Every row gives one point. The points of each table are mixes of a few directions, plus a little noise. Count the directions of each table, and those that both share. Where both have some left over, give the other angles between the two spaces (their principal angles), to ten degrees, smallest first.

First:
[[ 0.4 -1.3]
 [-0.8  2.6]
 [-1.3  4.2]
 [-1.2  4.0]
 [ 0.4 -1.2]
 [ 2.2 -7.3]
 [ 0.3 -1.0]]
Second, 7 rows:
[[ 0.6 -0.1]
 [-3.2  0.7]
 [ 0.7 -0.2]
 [ 3.8 -0.9]
 [ 4.9 -1.1]
 [ 0.5 -0.1]
 [-7.2  1.7]]
Directions: first 1, second 1, shared 0; angles 60

First (6 x 4):
[[ 1.3 -2.1 -1.2  1.9]
 [ 1.1 -2.3 -1.5  2.9]
 [-0.8  1.4  0.8 -1.2]
 [ 1.2  2.7  3.0 -9.9]
 [-2.9  1.5 -0.2  4.2]
 [ 0.2 -1.1 -0.9  2.2]]
Second:
[[-0.3 -0.3  0.1 -0.1]
 [-2.2 -2.3  0.6 -0.7]
 [ 7.2  7.3 -1.9  2.3]
 [-2.9 -3.1  0.8 -0.9]
 [-1.6 -1.7  0.4 -0.5]]
Directions: first 2, second 1, shared 0; angles 90

First, 8 rows:
[[ 5.3  0.9  2.2 -2.3 -1.0  1.8 -4.4 -2.6  1.7]
 [-0.3  0.6 -0.5  0.0  0.4 -2.3  0.4 -2.4 -1.0]
 [ 1.1 -0.2  1.7 -0.5 -0.2  0.4 -1.1  0.5  0.2]
 [ 4.6  0.1  1.3 -3.3 -3.3  3.5 -3.0  0.2  3.8]
 [-3.3  1.1 -6.9  1.7  0.3 -2.2  3.5 -3.2 -0.3]
 [-2.2  0.4 -2.4  8.0  8.1  3.2 -1.6  0.9 -4.6]
 [-2.1 -0.8  2.8 -1.9 -1.3 -4.3  2.7  1.0 -1.4]
 [-2.6 -2.0  1.8 -1.6 -2.5  0.0  3.6  5.5  1.4]]
Second (9 x 9):
[[ 1.1  1.1  1.2 -0.4  1.0 -3.0 -1.4 -3.7 -2.0]
 [ 2.1  1.2 -0.4 -1.8 -1.2 -1.1 -1.3 -3.8  0.8]
 [ 1.1  0.9 -3.0  2.8  2.4  3.6 -2.0 -0.9  0.2]
 [ 2.5 -1.7  5.5  0.3  0.8  5.1 -3.4  5.7  0.7]
 [ 2.5  0.9  1.4 -3.4 -2.5 -2.0 -1.2 -3.2  1.1]
 [-1.8  0.4 -7.3  1.8 -0.8  3.4  2.5  0.5  2.9]
 [-0.1  1.4 -3.1  0.6  0.6 -1.6  0.0 -4.1 -0.6]
 [-3.3 -3.2  8.4  0.8  1.7 -1.7  1.8  8.1 -3.5]
 [-4.0 -0.7 -2.7 -0.5 -2.0 -2.6  5.1  1.5  0.6]]
Directions: first 4, second 4, shared 4

First (10 x 14):
[[-5.7  3.2 -0.9  0.1 -7.1 -0.4 -1.9  4.1 -1.6  1.7  2.9  1.3  0.0  2.1]
 [ 1.6 -0.9 -2.1 -2.9 -5.9  4.1  1.7  4.2 -3.9  1.5  4.5  3.6 -2.4 -2.2]
 [ 1.7  0.7  1.5  0.6  6.6 -2.8  0.5 -3.8  2.7 -2.5 -4.7 -3.1  0.5  0.2]
 [-1.7  0.7  2.2  2.3 -4.0 -0.1 -4.9  1.0 -3.5  0.9  0.4  2.5  2.7 -1.9]
 [ 1.3  0.4  0.1 -0.4  5.8 -1.9  2.4 -2.7  3.4 -1.8 -3.3 -3.1 -0.7  1.3]
 [ 0.8 -4.4 -0.4  2.4  5.5 -0.1  1.2 -4.1  4.5  0.7  0.0 -2.0  1.2  2.1]
 [ 0.5 -0.2  2.1  2.3  6.7 -3.2 -0.9 -4.7  3.2 -1.7 -4.5 -3.1  2.2  0.8]
 [-0.2 -0.8 -2.0 -1.8 -5.5  3.1  1.0  3.6 -2.5  1.7  4.3  2.7 -1.7 -0.7]
 [-1.4  1.5  0.3 -0.5 -6.2  1.3 -2.4  3.5 -4.1  1.0  2.1  2.8  0.3 -1.6]
 [ 3.0 -0.3 -0.9 -1.9  3.9 -0.1  3.5 -1.3  1.7 -1.4 -1.6 -1.8 -1.9 -0.1]]
Second:
[[ 1.1  3.4  2.6 -2.0  2.9  1.3 -0.5  3.1  3.3 -3.5 -3.9 -0.4 -1.7 -2.1]
 [ 1.4 -1.4 -1.4 -1.0  0.8  4.1 -1.7  5.0  0.5 -1.5  1.5 -0.3 -4.2 -1.5]
 [-0.9  0.4 -1.0 -0.3 -3.3  3.1  2.2  1.3 -2.0  1.4  2.8  3.7  1.2  2.3]
 [ 1.1 -5.5 -2.3  2.0 -2.6  2.0  3.3 -4.7 -3.8  4.5  5.2  3.8  3.9  2.5]
 [-1.7  0.1  0.1  0.3 -2.0  1.6 -1.4  2.6  0.9  0.5  1.5  0.8 -0.4  0.1]
 [-2.3  2.4  2.6  0.5  1.4 -4.8 -3.8  0.2  3.6 -1.4 -3.7 -4.0 -0.4 -1.9]
 [ 2.3  0.2  2.6 -0.7  4.2  0.8 -1.5  1.0  3.8 -2.6 -3.3 -1.2 -1.1 -3.1]
 [-1.2  0.4 -3.2  1.0 -1.2 -8.1  3.3 -8.5 -6.4  2.6 -0.2 -2.6  2.8  3.7]]
Directions: first 4, second 5, shared 2; angles 30, 80

First (9 x 24):
[[-0.4 -0.2 -1.8 -1.1  1.2  1.2  1.6 -0.9  5.8 -0.4 -1.1  0.8 -3.8  2.3
   2.2 -4.0 -5.7 -1.5  2.4  0.6 -7.5  6.0 -2.2  9.1]
 [ 2.3  1.3  0.1 -2.0  0.1 -1.0  0.6  1.3 -1.6  3.2  3.2 -0.7 -1.1 -1.7
   2.2 -2.1  2.0  2.0 -1.2  2.0  2.7  0.2  1.4 -3.3]
 [-3.1 -1.7 -0.7  2.9 -1.0  0.9 -2.4 -1.0 -0.4 -3.5 -3.5  1.3  2.5  0.2
  -3.9  5.5  0.6 -2.3  1.2 -3.4  0.4 -1.9 -1.2  1.3]
 [-1.7 -0.8 -0.5  1.9 -1.9 -0.6 -3.6  0.7 -4.7 -1.1 -0.5  0.7  3.5 -3.1
  -3.8  7.3  5.6 -0.8 -0.7 -2.6  7.1 -4.6  0.7 -5.3]
 [-0.1 -0.2  2.5  1.2  1.2  1.0  2.7 -1.7  2.5 -2.1 -2.8 -0.5  0.4  4.8
  -0.3 -3.3 -4.8 -0.1  0.0  0.4 -5.9 -0.4 -0.7  2.2]
 [ 3.8  2.5 -0.6 -3.8 -0.2 -2.1  0.0  2.8 -3.5  5.8  6.6 -1.3 -2.0 -4.4
   3.9 -2.5  4.6  3.2 -1.9  3.3  6.5  0.7  2.7 -6.0]
 [ 0.1  0.0  2.5  1.1  0.3 -0.2  1.1 -0.6 -1.2 -1.0 -1.0 -0.7  2.0  2.0
  -1.1 -0.4 -0.5  0.9 -1.2  0.0 -0.1 -3.1  0.7 -3.2]
 [ 1.5  0.9 -1.6 -2.1 -0.4 -1.0 -1.0  1.7 -2.0  3.1  3.5 -0.2 -1.2 -3.5
   1.9  0.3  3.3  1.1 -0.6  1.2  4.5  0.9  0.9 -2.3]
 [-2.5 -1.5 -0.2  2.0  0.6  1.7  0.9 -2.0  4.7 -3.6 -4.4  1.0 -0.3  3.9
  -1.1 -0.6 -5.6 -2.6  2.2 -1.6 -7.5  2.2 -2.5  7.7]]
Second (9 x 24):
[[-3.0  0.8 -4.6 -3.6 -4.4 -0.3  0.1 -2.5  2.8  4.2  0.7 -3.8  1.5 -3.3
   4.8 -2.8  0.3  1.5 -0.8 -0.2  1.4 -1.3  0.6  0.0]
 [ 4.6 -0.1  2.7  3.1  4.9 -0.1  1.8  2.7 -2.1 -0.9  0.1  2.6 -3.0  1.9
  -1.7 -0.5 -1.8 -0.4  1.8  1.8 -2.7  4.1  1.1 -0.3]
 [-2.6  1.8 -3.0 -2.6  2.3 -1.7 -1.2 -0.3 -2.1  2.4 -1.2 -3.3  0.2 -3.4
  -3.9  3.5 -0.3 -5.6 -0.4  1.6  3.5  0.4  3.7 -1.4]
 [ 1.2 -0.5 -3.9  2.0 -2.0  0.2  2.4 -0.9  1.4  4.0 -0.3 -1.3  0.1 -2.5
   5.7 -4.0 -1.5  3.7  2.3 -0.4 -2.1  1.9  1.7 -1.2]
 [-3.7 -2.0 -6.8  3.5 -6.6  0.7 -0.1 -3.5  1.3  2.8 -3.4 -2.6  5.1 -4.7
   4.6  0.5  0.8  3.5  2.3 -4.5  0.9 -3.3  1.3 -2.9]
 [ 3.1 -1.8 10.2  2.7  2.7  1.7 -1.7  2.9 -1.3 -9.5  0.9  7.1 -1.1  8.1
  -5.7  3.0  1.8  0.2 -1.6 -1.1 -2.0 -1.8 -5.8  2.6]
 [ 1.2 -1.3  3.7  2.8  0.8  0.9 -0.6  1.0 -1.0 -4.1 -0.6  3.2  0.2  3.0
  -2.5  2.0  0.7  0.4  0.1 -1.3 -1.0 -1.0 -2.1  0.3]
 [-2.5  1.2  0.4 -3.2  1.2 -0.9 -2.0 -0.1 -1.0 -0.7  0.0 -1.3  0.3 -0.4
  -4.0  3.1  0.9 -4.2 -1.9  0.9  3.0 -1.4  0.3  0.3]
 [ 1.7  1.8  1.3 -4.8  1.0 -0.5  1.2  0.7  2.1  1.9  3.7 -0.6 -3.2  1.2
   2.8 -5.0 -0.9  0.7 -1.8  3.3 -1.1  2.4 -0.8  2.4]]
Directions: first 3, second 4, shared 1; angles 60, 90

First (11 x 32):
[[-2.1  4.7 -0.6 -3.1 -4.3 -6.3  1.3 -6.7 -0.6  6.5 -4.8 -3.4  2.8 -0.6
  -2.2  0.9 -4.2  0.2 -4.8  7.3 -0.3 -4.4  4.5  2.5  0.7  2.9  1.4  6.1
   2.1 -8.1 -0.8 -3.9]
 [ 2.9 -0.5  0.0  1.9 -1.0 -1.0  0.3 -1.3  1.1 -2.1  0.7  2.2  0.5  4.9
   2.3  3.6  2.0  1.2 -1.3  0.5  1.4  1.1  2.3 -1.7  0.9  3.4  1.6 -0.6
   0.9  0.6 -1.3  1.3]
 [ 1.6 -4.1  0.5  2.6  3.5  5.4 -1.1  5.7  0.5 -5.7  4.1  2.7 -2.6  0.3
   1.8 -0.7  3.7 -0.3  4.1 -6.3  0.1  3.9 -3.8 -2.2 -0.7 -2.5 -1.2 -5.3
  -1.9  6.6  0.9  3.2]
 [ 1.4 -2.1  0.3  1.6  1.5  2.1 -0.4  2.1  0.5 -3.3  1.9  1.8 -1.0  1.3
   1.2  0.7  2.0  0.2  1.5 -2.5  0.4  2.0 -1.2 -1.5  0.0 -0.2 -0.1 -2.6
  -0.6  3.2 -0.2  1.8]
 [ 3.4 -1.3  0.2  2.7 -0.6 -0.1  0.1 -0.5  1.3 -3.6  1.5  3.0  0.1  5.4
   3.1  4.0  2.9  1.4 -0.6 -0.4  1.6  2.0  1.9 -2.3  1.0  3.5  1.5 -1.6
   0.7  1.7 -1.4  2.1]
 [-2.2  3.7 -0.5 -2.8 -2.7 -4.5  0.9 -4.6 -0.7  5.5 -3.9 -3.3  2.2 -1.5
  -2.3 -0.4 -3.7 -0.1 -3.3  5.2 -0.4 -3.6  2.5  2.4  0.3  1.1  0.6  4.9
   1.2 -6.0 -0.3 -3.2]
 [-4.9  3.7 -0.5 -4.5 -1.4 -2.7  0.4 -2.3 -1.6  6.7 -3.9 -4.8  1.3 -6.2
  -4.3 -4.1 -5.0 -1.3 -1.6  3.7 -1.9 -4.1 -0.1  4.0 -0.7 -2.7 -0.7  4.6
   0.4 -5.4  1.1 -4.2]
 [ 0.1  0.5  0.1  0.0 -0.6 -0.7  0.3 -1.0  0.1  0.5 -0.4  0.0  0.3  0.3
  -0.1  0.5 -0.1  0.3 -0.4  0.8  0.0 -0.5  0.6  0.0  0.0  0.5  0.2  0.5
   0.4 -0.8 -0.1 -0.3]
 [ 2.1 -2.7  0.5  2.2  2.0  3.1 -0.6  3.3  0.5 -4.4  2.9  2.4 -1.5  1.7
   1.7  0.4  2.9  0.3  2.3 -3.8  0.5  2.8 -1.9 -1.9 -0.1 -0.6 -0.5 -3.8
  -1.0  4.4  0.0  2.6]
 [ 3.1 -2.5  0.2  2.9  1.0  2.1 -0.3  1.9  1.1 -4.6  2.6  3.1 -1.0  4.0
   3.1  2.6  3.3  0.9  1.2 -2.2  1.2  2.8 -0.1 -2.6  0.4  1.5  0.5 -3.3
  -0.2  4.0 -0.6  3.0]
 [-5.4  0.5 -0.2 -3.8  2.3  2.4 -0.8  3.3 -1.9  4.0 -1.1 -4.2 -1.1 -9.4
  -4.5 -7.4 -3.7 -2.4  2.8 -1.7 -2.9 -1.8 -5.0  3.4 -1.6 -7.5 -3.0  0.7
  -1.9 -0.3  3.0 -2.7]]
Second (10 x 32):
[[  3.9  -1.8  -0.4   1.4  -1.7  -1.3  -0.2   4.2   1.8   0.2   1.0  -0.8
   -2.1  -0.8   0.2   1.1  -1.0   2.1  -2.0  -1.4   1.5  -1.0  -2.9  -1.4
    0.2   1.4   2.1  -2.3   1.0  -1.0   0.2  -0.9]
 [  3.8  -2.3   0.3   1.9   1.4  -2.0  -1.7   5.9   0.3  -2.4   2.0  -0.3
   -2.6  -2.9  -0.3   0.6  -1.5   0.6  -0.8  -2.4   0.9   2.8  -3.1  -1.6
    1.6   1.2   0.5  -2.3  -0.6  -0.6  -0.5  -2.9]
 [  1.4  -0.8   0.7   0.8   2.0  -0.6  -1.2   3.4  -0.8  -2.5   1.7   0.7
   -2.1  -2.3  -0.2  -0.8   0.2  -0.6   1.2  -2.8   0.6   4.1  -2.1  -2.2
    1.6   0.1  -0.8  -1.4  -0.8   0.3   0.3  -1.0]
 [  1.4  -1.7  -0.1   1.1   5.6  -2.6  -2.2   1.8  -0.4  -1.7  -0.3  -0.9
    2.7  -3.4  -1.2   2.0  -3.5  -1.4  -1.7   2.4  -2.6   2.9   0.5   4.2
    1.7   0.3  -0.7   0.2  -3.0  -0.5  -2.7  -5.9]
 [ -9.0  -0.3  -2.0  -4.8  -1.0   7.5   1.8  -5.1   0.4  -0.9   0.7   0.7
    3.1   0.0   2.0  -1.2   3.5  -0.7   5.6  -0.2  -2.0   1.7   1.4   4.3
   -2.0  -5.0  -2.9  -0.8   0.4   4.6   1.1   1.0]
 [  0.4   1.6  -1.1  -0.5  -9.0   0.1   3.4  -5.1   3.3   6.8  -3.3  -1.5
    1.0   6.5   0.7   1.6   0.0   3.5  -3.9   4.0   1.5 -11.2   1.9   0.0
   -3.7   1.7   4.3   1.8   4.7  -2.1   1.1   5.1]
 [ -0.4  -0.8   1.2   1.9   6.2   2.1  -0.8   0.8  -1.5  -1.4  -0.1   0.8
    1.6  -0.2  -1.1  -1.9   0.0  -3.1   1.8  -0.4  -2.5  -0.2   0.1   1.7
   -1.2  -2.9  -2.2   0.3  -3.5   3.9  -0.3   1.9]
 [  3.7  -3.1   0.4   2.6   2.8   0.4  -1.2   5.5   0.9  -1.3   1.2  -0.2
   -1.4  -1.5  -0.6   0.1  -1.1   0.1  -0.4  -2.2  -0.4  -0.6  -3.3  -0.2
   -0.6  -0.7   0.5  -2.7  -1.3   2.0   0.1  -0.1]
 [  1.0   6.3   0.6  -0.9  -6.5  -7.5   2.0  -7.6  -0.8   5.4  -4.2  -0.8
    0.8   4.6  -0.6   2.0  -1.3   1.3  -5.4   5.8   2.7  -4.4   6.0  -2.9
    1.4   6.1   2.7   6.3   3.5  -8.5  -0.6   0.5]
 [ -6.1   2.7   0.6  -3.3   0.2   3.7   0.8  -3.7  -3.0  -2.4   1.5   2.5
   -1.0  -0.3   1.0  -3.3   4.3  -2.3   5.9  -2.9   0.6   5.6   1.4  -2.4
    1.0  -2.2  -3.8   0.9   0.1   1.7   1.8   2.2]]
Directions: first 2, second 5, shared 1; angles 70

First (8 x 32):
[[-3.7 -3.7 -3.7 -3.3 -4.2  2.7  3.4  1.3  3.2 -5.6 -2.9  1.0 -4.8  4.1
   3.1 -2.5  1.3  0.6 -3.1 -3.3  2.2  2.9  0.2  3.6  2.8  3.2 -2.0  0.1
  -3.4  2.0 -2.6  1.5]
 [ 3.3  1.7  4.5  2.8  3.6 -1.3 -2.4 -0.7 -4.0  3.8  3.6 -1.4  4.4 -3.8
  -1.8  2.4 -1.5 -0.3  3.4  2.2 -0.4 -3.3  0.6 -2.8 -3.0 -1.7  2.6 -0.5
   2.7 -2.2  2.0  0.2]
 [-1.1 -4.0 -2.6 -2.2 -2.1  2.5  2.7  1.7 -1.3 -4.5  0.8 -5.4 -1.7  4.9
   2.2 -0.4 -0.6  0.1 -0.7 -5.1  6.8 -0.2  1.9  3.6  1.6  2.7 -3.3 -0.9
  -0.7 -0.4  0.2  3.8]
 [-3.5 -2.6 -2.4 -2.4 -3.6  2.5  2.8  0.7  4.2 -3.8 -2.8  4.3 -4.6  1.4
   2.3 -3.1  1.5  0.3 -2.9 -1.1 -1.0  3.3 -0.6  1.9  2.0  2.5  0.2  0.6
  -3.8  2.3 -3.1  0.1]
 [-2.8 -2.1  1.2 -1.1 -2.0  2.1  1.6  0.3  3.7 -2.3 -1.6  7.5 -3.1 -2.4
   1.8 -3.0  1.8  0.1 -1.1  1.7 -3.7  2.1 -0.8 -0.3 -0.1  1.9  3.6  0.6
  -3.9  1.7 -4.0 -0.3]
 [ 3.5  3.1  1.5  2.4  3.4 -2.7 -2.8 -1.2 -3.9  3.9  2.4 -4.4  4.2 -1.1
  -2.6  2.9 -1.5 -0.4  2.5  0.9  0.5 -2.8  0.2 -1.9 -1.8 -2.7 -0.6 -0.5
   3.9 -1.9  3.4 -0.7]
 [ 1.1  7.0 -0.7  2.2  2.5 -4.6 -3.5 -3.0  2.7  5.4 -3.1  3.8  1.3 -2.6
  -3.8  0.9  0.9  0.0 -1.2  5.1 -7.6  1.6 -3.2 -3.1  0.3 -4.5  0.0  1.1
   1.9  1.1  1.4 -6.1]
 [ 3.2  0.7  2.5  1.7  2.6 -0.8 -1.4  0.1 -4.6  2.1  3.6 -5.0  4.1 -0.8
  -1.4  2.5 -1.9 -0.2  3.1 -0.3  3.1 -3.2  1.5 -1.2 -2.0 -1.2 -0.1 -0.8
   3.3 -2.4  2.8  1.6]]
Second (10 x 32):
[[ 1.3 -4.3  0.6  2.9  1.8 -4.1 -0.6  3.3  3.0 -0.4  2.5 -3.7  0.7 -2.5
   0.2  0.4  3.4  1.6 -2.7  1.8 -0.8  2.3  5.4  5.5 -1.4  2.7  6.1  0.7
   6.8  1.8 -3.5 -5.7]
 [ 2.4  0.1  3.0  3.9  2.9 -1.7  5.3  1.3  2.0  0.0  0.7 -5.6 -0.7 -4.0
  -1.3  1.5  1.9  7.3  2.8  4.1  3.3  1.3 -1.3  2.0 -3.0  1.3  2.6  1.6
   2.6  0.7 -3.6 -1.8]
 [-1.2  3.0 -4.0 -2.6 -1.9  4.0 -4.3 -3.1  2.0  1.2 -0.4  5.4 -1.8  3.4
   0.0 -4.0 -3.3 -1.4 -0.3 -7.4  1.5 -5.2 -3.0 -2.9  2.9 -0.9 -6.7  0.7
  -3.6 -4.3  6.0  1.1]
 [ 1.8 -0.9  2.2  1.4  1.6 -3.2  3.0  2.7  0.9 -2.1 -1.4 -2.7 -0.1 -1.9
  -0.6  1.3  1.5  1.4 -0.7  2.0 -1.7  1.9  0.8  1.1 -0.7  0.5  4.2  0.0
   1.6  2.2 -4.1  0.1]
 [-2.4  2.6 -2.0 -3.3 -2.2  5.7 -2.4 -4.8 -3.5  1.4  1.0  5.5 -0.1  2.1
   0.2 -0.7 -2.1 -1.5  0.8 -3.0  0.8 -2.7 -2.5 -4.3  1.5 -2.7 -7.0 -1.4
  -5.3  0.0  7.0  1.1]
 [ 0.1 -1.7  1.4  1.4  0.3 -2.3  1.2  1.9 -1.0  0.6 -0.8 -3.3  1.6  0.1
   1.2  1.4  0.3 -1.9  1.4  4.5  0.3  2.9  1.1  1.9 -1.6  1.4  3.2  0.4
   1.9 -1.7 -4.3  1.8]
 [-2.0  2.3 -1.7 -4.0 -2.0  4.7 -2.3 -3.8 -3.4 -0.2  0.3  6.4 -0.5  1.7
  -0.4 -0.5 -1.7 -2.2 -0.9 -4.0 -1.8 -2.5 -1.6 -4.9  2.4 -3.3 -5.8 -2.3
  -5.5  2.4  6.7  1.0]
 [ 2.6 -0.2  1.8  1.6  1.4 -4.5  3.0  4.1  2.9 -2.2 -3.6 -3.4 -0.6 -0.7
  -0.6  0.2  0.3  0.7 -0.4  1.0 -1.6  1.3 -0.3  1.3 -0.2  1.4  4.7  1.2
   1.6 -0.5 -6.1  2.4]
 [-1.5  1.8 -1.6 -3.3 -1.6  3.6 -1.9 -2.9 -2.2 -0.5  0.1  5.2 -0.6  1.4
  -0.5 -0.7 -1.4 -1.6 -1.1 -3.8 -1.6 -2.2 -1.2 -3.9  2.2 -2.6 -4.5 -1.6
  -4.2  2.0  5.4  0.6]
 [-0.7 -3.1  0.2  2.1  0.0 -1.8 -1.0  1.3 -0.6  2.3  1.5 -3.5  2.3  0.3
   1.9  0.9  1.1 -1.9  1.3  4.6  1.5  2.8  2.8  3.9 -2.2  2.4  3.1  0.7
   4.0 -2.8 -3.5 -0.7]]
Directions: first 3, second 5, shared 0; angles 60, 70, 80
